Every row gives one point. Two turns around zero, p and q, are shown by what they do to some points. Write where each new point lands after one turn and then the other. Backwards means that the second turn is done in reverse. Each puzzle has new turns, and all numbers are rounded.

Turn p:
[-8 22  0] -> [-15   8  16]
[-37  20  15] -> [-26 -19  31]
[ 31 -19   4] -> [ 32   8 -16]
[ 14 -22 -19] -> [  8   3 -31]
Turn q:
[ 14   3 -13] -> [ 2 18 -7]
[ -9  19 -13] -> [-23   8  -2]
[-18  -1  48] -> [  6 -35  38]
[-20  25  11] -> [-26  -8  20]
[  5 -20 -27] -> [  8   6 -32]
[ 27 -26  -5] -> [ 34  10 -14]
Where do these land?
q, then p: [ -7 -22  32] -> [ 36  -8 -13]
q, then p: [ 1 25  1] -> [-9 -9 22]
p, then q backwards: [-7  3  7] -> [-4  3  9]
q, then p: [-30  14   6] -> [ -5 -33  -1]
q, then p: [ 39 -20 -44] -> [-25  56 -10]
q, then p: [ 4 -1 -2] -> [-1  4  1]

Turn p:
[-23   6 -10   4   3  26] -> [-15  11 -18  16  -5  21]
[  2 -11  -1 -12  -7 -30] -> [  1 -18  10 -11 -14 -22]
[ -3  12  -9 -11   3  23] -> [ -6  18 -22   1   2   5]
[  3   2  10  16 -16   0] -> [11  8 19  6 -4  7]
[ 17  20   3  17  10 -17] -> [  7   2  15  13  23 -19]
[ -3 -25  -6 -11   6   6] -> [  0 -18 -15 -13  -7  11]
[  4   4  25   8  -2 -16] -> [-2  0 29 -6  7 -4]
[  3  -7 -12 -12   3   8] -> [  3  -3 -19  -6  -3   0]
Turn q:
[-9  7 -1 -8 12  0] -> [-10  -1  -3  -8  13  -2]
[24 -1  3 -8 10 15] -> [  8  17 -15  -8  -1  19]
[-3  5  2 23  8 13] -> [-15  -9  -9  13  -5  14]
[-3 -9 14  0  0 -1] -> [ 2 -5 13 -4 -1  9]
[ -5  14  -3  -4 -42 -48] -> [ 14  12  35  25   2 -46]
[-6  3  3  5  7 13] -> [-13  -4  -5  -3  -2   9]
[-6 -6 -8 -6 -6 10] -> [ -1  -4  -5 -11 -10  -6]
[  8 -12  -9  -1  11  -3] -> [ 14  -6 -11  -2   6   4]
Where do these land?
q, then p: [ 19  28  -3   6   8 -10] -> [-6  4 -1 30 20 -3]
p, then q: [ -3 -13  18 -20  -4 -12] -> [  5   5  19 -24   0  -9]
q, then p backwards: [  4  13   9   6 -12   8] -> [-16  11   3   1 -11   3]
q, then p: [-21 -29  15   3  15  14] -> [  0  -6 -14 -30 -13  24]
q, then p: [  9 -14 -13  -3   6  -7] -> [16 -7 -9 -4  8 -8]
q, then p: [-12  30  -4  11  -9  -9] -> [-17 -11  20  23  -2   0]
p, then q: [12 -6  5 11 -4  0] -> [ 6  9 -1  0  0 15]
p, then q: [  4 -10 -26 -11 -15   6] -> [ 17   9 -12  10 -15 -19]
q, then p: [-13   0   0  -4  14   9] -> [-12  -8 -13  -5  -6   4]

Turn p:
[ 9  5  6  7  4 16  1 12 14] -> [ 3 -8  5  7  3 23  0  0 12]
[-10   2  -2  -6  16  16   2   0   4] -> [-10  -2  -1  -9   8  16   6 -10  -5]
[ 13  -8  11 -10  -6 -20  11  -7 -15] -> [ 11   3   0  -9 -13 -27  -2  -9  11]
[  0  -1   4  12  -8 -24  12 -11 -10] -> [  7  11   5   7 -17 -23  11   2  -1]
[ -6   6  -1  -5   1 -11  -7   1   8] -> [-5  4  6  3 13 -7  0  4  1]
[ -1   5  -1  12   8   2 -15  -2  -8] -> [  9   6   9   1   2   7  -4   3 -16]
[-1 -8 -3  3  2  6 -5 15  8] -> [ -1 -16   0   8   6   7  -4   0  -2]
[  4  -4  -2  -4  -9 -18  17  -1 -22] -> [ 13   0 -11  -7 -12 -25  10  -1   1]
[ 5 -7 -8  5  3  9 -5 -5 10] -> [-5  2 -5 11  0 11 -9 -6 -3]
[  3  10 -10  -3   0  15  -5   4   8] -> [-2  2 -9  1 11 17 -3  6  3]
[-17   1   6  -9 -11   8  -6  -4   1] -> [-18  -2   2 -12  -1   0  -3  12  -2]
Turn q:
[  6 -11   0  -7   2  -3  -2  -6   7] -> [ 8 -9  1 -6  4 -2 -5  7  6]
[ 4 -2 -2 -8  6  1  8 22 -7] -> [  2   7   0 -10  -4  -2  19   9  -9]
[  3   5 -13  -8  -2 -26   1  -5   4] -> [ 10  -1 -10  -8  -2 -17   3 -12  17]
[ 5 -4 -5 -6  3  9  6  2  0] -> [ 2 -4  3 -8 -1  9  7  4  0]
[ 6  9  1 17 -1 -3  8 11 -2] -> [ 5  9 -7 14  2  3 13 -6 -7]
[ -7   2  -7  -8   8   3   6 -10   7] -> [ -7  -3   1 -11   8   6  -1  -5  11]
[  4   3  -2  -8 -15   9   6  -6  -3] -> [ -2  -6  10   4 -13   6   4   0  10]
[ 8  2  7 -8  1  4  7 -6  4] -> [ 2 -5 13  1  6  2  5  2  6]
[-11  -5   6   5   0  -9   7  -8  -6] -> [-12  -9  -7   6   5  -9   0  -2   0]
[  3   3   3  -9   9   4 -15  -4  -7] -> [  2  -1  13 -11   0  -4 -10  -5  -9]
[-4  4  7 -9 -5  5 -8  3 11] -> [-2 11 10 -1  0 -1 -8  8  7]
[-17  -6   5  48  -6   7 -23   8  -8] -> [ -8  12 -25  29  -5   9 -25  -1 -31]
Where do these land?
q, then p: [ 3 13  6  2 -4 12 12 12 -4] -> [  1   1   3  -6 -13  10  18   6   6]
p, then q: [-1  5 15 -2 15  6 11  4  3] -> [ -7 -10  13   3  11   7   2   8  11]
p, then q: [ -6  -5   1   7  -2   1 -16   4   2] -> [ -3   1   0   3  -3  -5  -4   5 -17]
q, then p: [ -3  -5 -17   2  -1  -7  -2   1  10] -> [ -3   4 -14   7  12   3  -7   1   3]
q, then p: [  8 -15  -7  -4 -15  -6  -8 -16  15] -> [ -2  -9   1  20   7   2 -24   0   6]
q, then p: [ 7 -5  2 -4  4 -4  0 11 -9] -> [ 10  -4  -6  -5  -3 -10   4  -1   4]
q, then p: [-11   1   5  -7   3  10  10   2 -11] -> [-11  -8   3 -11  -4  -3  13   2  -4]
p, then q: [ -6  23  12 -12  10   1   1   9  -9] -> [  0   0  18 -14  14  -2  16   9   4]
p, then q backwards: [  2 -16 -12  16 -16 -21  -7 -18   7] -> [-11   4  19  15 -23 -12 -16   9  -8]
q, then p backwards: [ 8  3 -5  2  6  9  0 -9 -4] -> [ 2 -4  5  2 12  9 -2  6 -1]

Turn p:
[-9 14 -5  9  4 17 17 -6 -8  8 -3] -> [ -6  -5 -20 -11  -6   2   5   9   4  17  11]
[-14 -11 -10  10 -13  -3   8   0  -1 -11 -12] -> [ -8   0   7  -1 -12  13 -11  21   3  -1  -6]
[ -8  11  13 -39  12 -12  -2  12 -12  11 -25] -> [23 18 22  1 22 11 17 -4 -2 29  7]
[ 14  -6 -16  10   9  -9   6  13   0   9   7] -> [ 17 -15 -12   0   7   4 -17  -2  -4  -8  -1]
[ 15  -7  24 -10 -15  17 -38  10 -14  12   9] -> [ -1  11   2  26   8  -5  16 -31  34 -10  -5]
[ -7   3   3  11 -21  -7  -5  -9  10   9  -2] -> [-10  -2   8 -13 -16   2  -5 -10   8   1 -13]
[  8  11   1  10  10  12 -22  -6   9  -6  -3] -> [-13  12 -17  -1  11 -10   6  -7  -3  -6 -15]
[ -9   4 -15  -7  11  -5 -28  -5   6   6  12] -> [-17  -3   1   0  22  12   1 -20 -12  -6  -4]
[ -5 -10  -8  -7  11   6  18  -9   7   9 -12] -> [  6 -15  -3   2  -5   7  10  13 -14  15  -5]
[  3   4  -8  -3   5  -2  16  16  13 -11  11] -> [ 11  -9   0 -13   7  -5   0  13  -7 -17  10]
[ 18  -4 -16  10 -24 -11  11 -11   5 -36  12] -> [ -2  12   0  -3 -31   0 -16  11 -14 -38   5]
[ -7  -8  38   5  11  -2  18  -4 -15  -1   5] -> [  1  -3  11  15  -6 -32  -4   7   7  22  16]
Turn q:
[-19  10   0  13  13  -1  12 -10  14 -10   4] -> [30 14  1  4  7  3  2 -6  9 -8 -5]
[ 14   5  -1  -5  -1  13  27   3   1 -18   4] -> [ 20   1   0 -15 -16   0   6  15  -3  16   9]
[ -4   3 -24  22   1   0  -9  20   3   8  12] -> [ -1   2  12  19  25   9  14  11 -13   5  -7]
[  9  -8  -1  -8  -4   0  10   4 -16   0  -6] -> [ -5 -13   8  -5  -9  -8  -2   3   0  10   9]
[-18   2  -1  -6   3   2  -7  10  -4   3  13] -> [ -2   9  12   6   7   7 -16   5  -7  -7  -1]
[ -7   3  14  -3 -14 -18   3  22  22  19   4] -> [-23  23   9 -12  14   5   8  12  20  -8  -4]
[ 37   4   8  -7  10  -5  -8 -27  -2  15  45] -> [-11  33 -30   9 -10 -38  -4   0 -27  15  -4]
[-13 -17 -10  16 -16  18   3  14  -6 -27   2] -> [ 13 -14   6  21  -5  30  -3  17   7  12  12]
[ -5   3  -5  -2 -17  -8   2  -4 -11  -8 -18] -> [ -4 -13  13   2 -18   6   8  -9   8  -5   1]
[ 17  16  13 -19  -1   0  -4  -4  14   0   8] -> [ -7  17 -16 -20 -13  -5   2   6  -9  -7  -7]
[  0  -3  13  10  17 -10 -11  -6 -11 -16 -18] -> [  9 -24 -10   8  -3 -12  -6  -1  12 -15 -12]
[-21  -6  11 -26  -7   0  -8  -2   4  11 -21] -> [-17  -4   6 -18  -1  13 -17 -18  11 -19   8]
[  6 -15 -25  -1   1  -7   2   4  10  17 -21] -> [-10 -14   5  -6  20  -1  22 -12  -3  -1  19]
[  3   2   8  16  15  14 -12 -23 -17   6  -7] -> [  8 -15 -15   9   2  -9 -14 -22  -5  10 -19]
Where do these land?
p, then q: [-14 -14   7  32   7  -9   1   1   3  -4  -3] -> [-20 -12   2   8  18   8  -3   0   9 -23  -4]
p, then q: [ -5 -24  -5  13  12  -6 -20  -6 -22 -11 -12] -> [  4 -14   0  16  23  14   0  -6   0  -2 -31]
p, then q: [-20  -4  12   2 -10  10  10  -8   3  -6   0] -> [-8 13 13 -4  5  9 -5  7 19 -1  4]
p, then q: [-21 -48   4   2  13  -7 -22 -12  -4   0 -13] -> [  2 -24  -2  11  30  10 -12  -9  32   8 -27]
q, then p: [  6  19  -8 -12 -16 -14   4   4   5 -10  -2] -> [  7   8  11 -10 -16  -3   7  14  12  -2  15]
q, then p: [-16   5   7   1   8   6   9   8 -15   2  -1] -> [  4   9   5  10   7 -11   6 -11   5   2 -15]
p, then q backwards: [ 12   8  -4  -6  10   5   9   8   9 -17  14] -> [  7  -2 -10 -13  21 -10  -3   2  13  -8   1]
q, then p: [  2  -6  10   7 -10  20  13   5   3   0 -21] -> [  6 -20   0   7  -1   7  25  -4  -1  -1 -11]
q, then p backwards: [ 24  20   7 -19 -12  -4 -19  12   6   9  17] -> [-10  10  -9  11   1   9  -4 -27  17 -28 -13]
q, then p backwards: [ 25  25   2 -12   3  -8   6 -17   1   9  11] -> [ 15  20  16   3   1   1   2 -24  18  -9  -9]
p, then q: [-16 -25   2  -1   8  -5   9   7   1  15 -19] -> [-16 -14  -9 -10  26  -1  -5   3  13  14  -4]
q, then p: [ 18  17 -18  -7 -16   5  10   1  -2  11  25] -> [  9   3  -1 -13  -7   4  -3 -11  20  25  25]
p, then q: [  3  28 -16  -2   4   8  -9  -3  13   2   4] -> [ 15  -1  13  -9 -12  -4  -7 -10 -19  -6  16]
